Each point is reached from the start by the listed moves, each made once or not at all, plus a little noise. Is the number of moves made odd or even? Then give how often each move was made.

Moves:
(1): [ 51   3  32 -13]
(2): [-16 -13 -37  35]
(3): [-16   2   3  25]
Start: [23  5  2  2]
Points:
[22  6  3  2] -> even (0, 0, 0)
[ 7  9  3 28] -> odd (0, 0, 1)
[-11  -4 -33  60] -> even (0, 1, 1)

Moves:
(1): [ 0 -4 -2  3  1  7 -2 -6 13 -6  1  7]
(2): [  8   6  -2  -8 -14   0  -4  -7   5 -12   2   7]
(3): [ 4  2  9 -2  0  3 12  1 -2 -9 -2  1]
(4): [ -9  15  11   6 -18  -6   4   8  -2   1   5   6]
(5): [ -3  20  16  -1 -12   1   3  19   3  18   1  18]
(6): [  6   7   5 -12  12  10  -9  -9 -15   2   6 -16]
(7): [ 1 10 -4 -7 16  2 -3  4  3  2  4 -4]
(8): [ 4  3 -4  8  4  6 -2 11  4 -5 -8 -7]
(9): [-15  -3  11 -16   4   4  -8  20   6 -16  -3  -1]
(10): [ -4  -3  14 -17  -4  -1  10  -7   3   2   0 -13]
(11): [  3   1   0   0 -13   0  -1  24 -12  -1  14 -11]
Start: [  4  -1   6 -11   1  -1   2  -2   8   5   7 -12]
Points:
[  0   8  16 -27  14  20   0  52  21 -33  12 -27] -> even (1, 0, 1, 0, 0, 0, 1, 1, 1, 0, 1)
[ -5  20  54 -56 -20  15   5  -2  17 -34  15 -20] -> odd (1, 1, 1, 1, 0, 1, 0, 0, 1, 1, 0)
[-11  19  34 -29 -20   4  -4  60   5   6  20  -7] -> odd (0, 0, 0, 0, 1, 0, 0, 0, 1, 0, 1)

Moves:
(1): [  1   7   0  -2  -1  -8 -13   3  -9  -6  -7 -11  -5  -1   9   4  -5   5
   5  11  -6  -8   4  -2]
(2): [ 6  0 -1  9  0  7  7 -4 -1 -3 -7  0 -1 -5 10 -4 -8  0  8  2  6  8 -6  8]
(3): [ -8  -2   8   0  16 -14  12 -15 -14  -1 -12  13  -3   4  -3   6   6  16
  -2 -24   4  -8 -18   1]
(4): [-4 -9 -4  1 -3 -8 -2  3  2  4  2 -6 -1 -1  3 -2 -1  2 -5  0  2  2 -4 -7]
(5): [-4 -4 -4 -1 -1 -4  1  1 10  2 -2 -8  4  4  3 16 -7  3 13 -6 -5 13  1 -8]
(6): [ -4  -2 -11   5  -6  -2  -1  -7  -7   2   3  -8  -5  -2  -6   9  -8   7
  -5   5   4   3   2  -8]
(7): [  8  -5 -13   0  -4  -2   6  -5  -1   8   1  -3   3   7  -1   0   9   5
   4  -7   0  -3   4  -3]
(8): [ -1   1  -1   0   8   5   1   7   2  -3   1  -8   2  -2  -3  -7   4 -10
  -2  -6  11   4   5   2]
(9): [  8  -5  -3  -2  -7 -12  18  -8  -1 -14   8   7  -3 -14   1  -8  -4  -3
  -4  -2  -5  -4  -7  10]
(10): [  7  -4  20   5  -2   1   3  -1  18  -8 -11   3  -1   5 -11   6  12   0
  -2   2   3  18  -1  -6]
(11): [  0 -12  -1  14  -3   1  -9   3  12   5   1 -11   2   0   2   9  -7  -1
   6  -1   6  -7  18  -3]
(12): [ -6   1 -10   8  -4   3   9   0   1  -7   3  -4   2  -1 -13   6  -5   2
   1   9   1  -5  -9  -1]
(13): [-10  12  13  -3   1  -2  -5   5  10  -1  -4 -10   0  -4   3  14   0   1
  -6   6   7  -2  -6   3]
(14): [  6  14  -3   5 -19   5  -6  -1   1  -8  -3  -5   1   9   6 -14   0  -4
   0 -13  -5  -7   0  -5]
(15): [  0  -3   1   5  -6   1  -1   5  -1   0  -5   3  -6   8   4   7  -8  -7
   4  -5  -2   2 -11  10]
(16): [-11 -12   5   3  -4  -8  -1   7  -5  -5   3   2   0  -8   0   8   0   4
   6  -4  -4  -1  -4   7]
(17): [  7  -6   8   4   9   6   0   4  -1 -14   4   6   8   0   1   7  -2   2
  -1  -7  -7   5  -6  14]
(18): [ 2 -2  7 -2  3  3  4 -1  3 -3 10 -7 -2  2 -3 -2  6  2  0  5 -1  1  0 -1]
(19): [ 10 -11   5 -15 -13   4  -5   6   0  -6  -1  -4   1   8   0  -5  -9   2
  11  -6   9  -1   9  -5]
(20): [-6 -5 -2 -2  1  0  3 -1  4 -7  3 -3  6  9  0  3  1 -3 -3 10  6  5  6  2]
(21): [  1  -8 -10  -1   9   4 -16 -15  -1  -2  10  -3   0 -11  -8 -12  11  -6
   4   3   6  -2  -1 -10]
(22): [ -4   4   2  -3   9  -5  -7   6   0  -1   1   3 -10  -4   8   8   6   6
  -1  -4   2  -5   3  -3]
(23): [ -7   3  -2  -7  -2   6   1  -2  -4   1  -9 -10  -5  -7   6   5  -5   1
   0   0  -9  -5  -6   3]
(24): [ -5  -5  -6   0  11   0 -12   1   1  -1   1   9  -6  -6  -4 -16   2   9
   0   5  -6   2  -6  18]
Start: [  0   0   3  13  -8   3  -6   3  11 -11   9   6  -7 -16   6   8   1   7
   8  -5   6  -3 -11   8]
Points:
[-11 -35  20  42  -7 -12  -4  -2  48 -46  24 -18 -22 -56  -1  30   9  14
  14  12  29   0 -27   3] -> odd (0, 1, 0, 1, 0, 0, 0, 0, 1, 1, 1, 1, 1, 0, 0, 1, 0, 1, 0, 0, 1, 1, 0, 0)
[  2 -27  -7  30 -29  11 -58   1  33 -54  13 -29 -31   0  -9   9  -2  19
  28  16  22  -7   3 -10] -> odd (1, 0, 0, 0, 0, 1, 0, 0, 0, 1, 1, 1, 0, 1, 1, 0, 0, 1, 1, 1, 1, 1, 0, 1)
[-20 -50  21  19  -8 -14  11  -9  42 -60   5 -26 -11 -18 -12  55 -21  47
  11 -10  14  14 -37  18] -> odd (0, 0, 1, 1, 1, 1, 0, 0, 1, 1, 1, 1, 1, 0, 0, 0, 1, 1, 1, 1, 0, 0, 1, 1)
[  4 -57 -11   9 -21 -27 -18  19  24 -30  26 -33 -12 -27  14   3 -12  26
  41 -16   7  -5  12  14] -> odd (1, 0, 0, 1, 1, 0, 1, 1, 1, 0, 1, 0, 0, 0, 0, 1, 0, 1, 1, 0, 0, 0, 0, 1)

Moves:
(1): [-4  3 -2  1  1 -3 -3  2 -6  1  1 -8 -3  4  0  8  1  7 11 -3  9 13  1 13
  3  1 -1]
(2): [ 7 -9  3 -2  0 -1  4  9 -9  3  5 -6  0  1  4 -2 -4  4  7  6  2 -4  9  8
 -4 -3  4]
(3): [ -4  -8  -8 -11   1   4  -6   9  -1  -4   9  -7   1  -6   8  -6  12   1
   9  -1   0   0  -3   6   8  -2 -10]
(4): [  0  -3   2  -1  -7   1  -5  -2   6  -1  -3   1   3  -5   5   6   7   0
   3   0   0   8   6 -10  -4   0  -4]
(5): [  7   1   9   1  -3   0   5   1  11  -3   1  -1  -1  -7   2  -2   6   1
  -2 -10   1   9   1  -3  -2   3   2]
(6): [ -6  -5   5 -11 -13  -8   1  -3   7  -1   8 -10  -2 -10  10  -1   0   3
  -2   5  -1  -1  15   8   8  -7  -9]
(7): [ -3  -9   2  -4  -3   1  12  -2  -2 -11   2  -3   5   4   6   1  -2  -4
  -5   1  -1 -14   5  -7  -3  -5  -7]
(8): [-11  -2   8  -1  -7   9   6  -1  -4   3  -1  -1  -7   4   8  11  -1  -4
   1   0  -5   0   1  -4  -4   8  -5]
(9): [ -1   5  -8  -2  -2   2   3   2  -3  -8  -8  -3  -6   5  -8 -11  -6   7
  -1  -8  -2   3   9  -5  -5   7   8]
(10): [ 5 10  4 -2  3  3  6  0 -7 -5 -1  3 -1  2  2 -5  3 -2 -2  4 -7 -1 -5 -4
 -5 -2 -1]
(11): [ -5   8 -18   5   9  -2  -5   6   3   9  -3   1  -2   5  -5   0  13  -7
  -7   1 -10   7  -6  11  -7   6  18]
(12): [ 5 -5 -5 10 -2  6 -8  3  8 -3 -3  0  1 -9 -2 -2  5  0 -1 -5 -3  1 -5  7
 -1 -2  2]
(13): [-4 -1  1 -3 -8  5 10  4 -4 -1  2  6 -4  5  4  3 -7  1  1 -2  5  9  4 -2
 -3 -4  2]
(14): [  9  -4  -4   6  13  10  14   4   9   3  -7   0   6   0   1   7  -7  -1
  -3   8   1   0 -10   3 -13   3  12]
(15): [ 2 -4  1 -9  6  7  0 -4  3  4 -5  4  7  5 11 -5 11 -8  1 -2  5  6 -1  1
  0  8 -9]
(16): [  3  -9  12  -8   4   5  -5   0   0  14   6  -7  13 -11   4 -19  12  -7
   1  -5 -13   8  -1   8   0 -14  18]
(17): [  0   5  15   8   2   4   4  -6   6  -3  -1   1  -1   5   2  -9   5   3
   7  10   0   1 -10 -13   1  -4   1]
(18): [  0   0  -5   6   9 -12   9  -6  -2 -11   6   6   4   0  -4 -11   0   7
  10   0   7  -1   7  -3  -3   9 -14]
(19): [ -4  -8  14  -5  -8  -3   2  -2  -5  11 -10  -2   8   2  13  -4  -2  -4
   2  -5  -9   0  -7  -6   0   6  10]
(20): [ -4 -11   8  -3   6   6   3  10  -7   4 -15   9  20   8   6   4  -8   4
   9   9   9   0   8  -3   5  -1   6]
(21): [ -1 -10   7  -2  -5   2 -10 -11   6   8  11  -1   0   4   5  -3  -5   2
  12 -14  -8  -3   0  -1  -3   3  10]
(22): [  4  15   0  12   3   4  -3  -2 -14  -2   0   4   1   3  10  -7   3  -2
  -8   5 -14   4   5 -32   2  -4  -1]
(23): [ -7   4  -8  -4  -1  -1  -4  10  -1  -7   0  -5  -2  -1   4   0   1  -1
   1  -4   9   1   0   8  -6   0 -15]
(24): [-11   4 -10  -9   2   0   6  -4  -3  -3   4   6 -12   1  -4  -4   0   9
 -20  -6   4 -16  -3  -2  -7  -2  -5]
Start: [  1   2   7   9  -1  20   6  -5  16  -3   1  -7  -5  -3  10 -14  -8  13
  -5  -9  -1  -8   4   5   4   5 -15]
Points:
[-24 -21  21  -9 -15  60  31  12  31  -5 -16 -10   5 -11  38 -27  -5  25
  -8  -7   3   6  17  -2 -26 -10  -4] -> even (0, 0, 0, 1, 0, 1, 0, 1, 1, 0, 0, 1, 1, 1, 0, 1, 1, 0, 0, 1, 0, 0, 1, 1)
[-19  -5  13  13 -15  53  42   3  38 -30  -4 -12 -19  -2  36   5   1  23
 -12 -21  21   4  -6  -5 -36   3 -33] -> odd (1, 0, 0, 1, 1, 0, 1, 1, 0, 0, 0, 1, 1, 1, 0, 0, 1, 0, 0, 0, 0, 0, 1, 1)
[-19   2 -12   3  -7  13  16  -1  11 -10  14 -16 -23 -11  24 -13  18  29
  -4  -9  -5  -2  24  29 -21  13 -29] -> even (1, 1, 0, 1, 0, 1, 0, 1, 0, 1, 1, 1, 0, 0, 0, 0, 0, 1, 0, 0, 0, 0, 0, 1)
[ -3  31   9  22   3  22  29  -8  -5  -9 -14  -1  -8  10  28 -41   9  10
 -12 -24 -40  13  10 -41 -21  38   4] -> even (0, 0, 0, 0, 1, 0, 0, 1, 1, 1, 1, 0, 0, 0, 0, 0, 0, 1, 1, 0, 0, 1, 0, 0)
[ -3 -21   9  -4  -2  17   4   3  -6 -12  18 -14  12   1  39 -51 -14  38
  32  -7  -8 -11  56 -18  11   8 -21] -> even (0, 1, 1, 0, 0, 1, 0, 0, 1, 0, 0, 0, 0, 0, 0, 0, 0, 1, 0, 1, 1, 1, 0, 0)
[-31 -22   9 -50 -31  40  33  16  -5 -23  24 -33 -16 -14  51 -40   7  18
 -10 -20 -10 -13  39   8 -23 -21 -38] -> even (0, 1, 1, 1, 0, 1, 1, 1, 1, 1, 0, 0, 1, 0, 0, 1, 0, 0, 0, 0, 0, 0, 1, 1)

Moves:
(1): [ -4  -4  -7  -3  10  -2   4   7  -5 -11  -4   4   9   1   6  -1   2   4
   5   0  11  -7   3  -4  -1]
(2): [-13   0  -6  -1  -6   7  -3  -1  15  15  -8   0  -1  -3  -7   1  11   2
   3   1   4  -1   3   2   5]
(3): [  5 -13  10   1  -8 -10   7  -3  -7  -4   0   0  -5  -1  -9  -8  -6   5
  -6  -3 -10   2   0  -2   6]
(4): [  2  -2   5   6  -4  -3  -8  -1  -5 -17  -9  14  15   7  -4   0   1   6
  -2  -4   4  10  -6  -5  -6]
(5): [  1   5   2   8 -13  14   3  -4   7   3  15  -4 -15  -4  -6   1   2 -16
  -9  -7   5  -2   9  13  19]
(6): [-3 -6  6  0 -1 -3  1 10 -4  3  8  6 -5 -7  1 12  6 23 -5 12 -1  2 -5 -3
  5]
(7): [  3   1 -10  -4   3 -11   9   4   0   4   1 -14   1 -17  -7  -4   0  10
  -4  -4  -6  10   3   2  10]
(8): [  6   6  -7   5   5   5 -10  12 -10 -10 -10  13   0   3  10   5  10 -17
   3   8   3   6   2 -15   4]
(9): [  3  -1   2   1   2  -5  19   4   2  -5  -4  -2 -11  -2   7  13  -2  10
   1  -1  -4  11 -19   1  13]
(10): [  6  -3   6   0 -14 -18  -3  -3 -12   5  -6   7  -1  -6  -5   8  -6   5
   1   1  -4   5   3   2  -1]
(11): [  8   6   5   8  -7  -4   3 -11   8   3   0  -6  -1   3  -2   4  -1  -7
  -8   2   1   2  13   1  13]
(12): [-12   0   5  -2  -1  -5   0   9   0   4   8   8   9  -8   6 -12   4   2
 -10   3  -2  -3  -4  -3  13]
(13): [-12   7  10  11 -11   4 -14  -6  -6  14  -2 -15  -5   9  -1   6   9   3
 -11   3  10   5   3  -1   5]
(14): [-10   1   4 -13   6 -15  -6  12   1 -13  -8  14  -9 -15   5 -23   0  19
   6  -5   7  -9  -5 -14 -10]
(15): [  5   0 -12  -1   5  -4   7 -12  11   9  10  -5  -2   3  -4 -10  16  -8
   2  -9  -9  -5   1   5   1]
(16): [ -5  -1  -5  -7 -10   4  -6  -5   0   3  -6  -5  -3   0  -5   7   2   7
   2   2  -5  -3   1  -3   0]
(17): [ 13   1  -8   9 -14   7  -2   1   0  14   1  -1   1  11  -3 -10  -2  12
   0   8  -6   1 -15   5  -2]
(18): [ -7   3   9  -3  25  11   5   5  -9  -7   1   8   7   1  21   2   7  11
   6  -3   2   7   4 -12  -3]
(19): [  4 -10 -11  -3 -13 -12   9 -18   2   8  10 -14  -8   4  -7  11 -20  -6
   5  -3  -5  17  11   2   2]
(20): [  4   2  10  -8  -8  10  -4   4 -12 -12  -4  -1   1  11   6   4   3  11
 -11  11  -1   7  -7   8 -18]
(21): [ 3  4  4  1  0  5 12 12  0 -1 10 -9  1  1  5 15  1 -9 -1 -6  6  4  9 -5
  1]
(22): [  2   3  -4 -14   7   7  -2   0   5   2   5  -4   5  -1  -6   1   1   3
   8   4  11   1   2  -1   3]
(23): [  2   1   3   1   8   2   2   7  -3  -5  -2  -9  -4  15   2   7  -2  10
   8  -1 -12   1   0  12   0]
(24): [-18   2  -2   3  -7  -9   9  -4  15  -1   9   6   1  -8  -8 -27   9   7
  11  15  -4 -10 -12  -3   7]
Start: [ -6  11  -7  -4  -1  10  -3   9  13 -11   6 -10   4 -15   1   4 -11  11
 -17   4 -21  21  -2   8   4]
Points:
[  4   2 -25 -28 -17  32   4   7  18   0  -1 -29   5  19 -20  -7  16  54
  -4  18 -39  18 -14  27  -3] -> odd (1, 1, 1, 0, 0, 0, 0, 0, 0, 0, 0, 0, 0, 0, 1, 1, 1, 0, 0, 1, 0, 1, 1, 0)
[  4  -9 -24 -19 -30 -32  30  -1  -5 -32  -1 -13 -19   3  -2  13  -4  36
   6  23 -60  42 -19  10  20] -> odd (1, 0, 1, 0, 0, 0, 0, 1, 1, 1, 0, 0, 0, 0, 1, 1, 0, 0, 1, 1, 0, 0, 1, 1)
[ -1  23 -24 -19  13   4   5  51  -7 -17  -9   6  12 -28  28  -8  31  51
  -6   6 -13  40  -7 -21 -10] -> odd (1, 1, 0, 0, 0, 0, 1, 1, 0, 1, 0, 0, 0, 1, 1, 0, 1, 1, 0, 1, 1, 0, 0, 0)
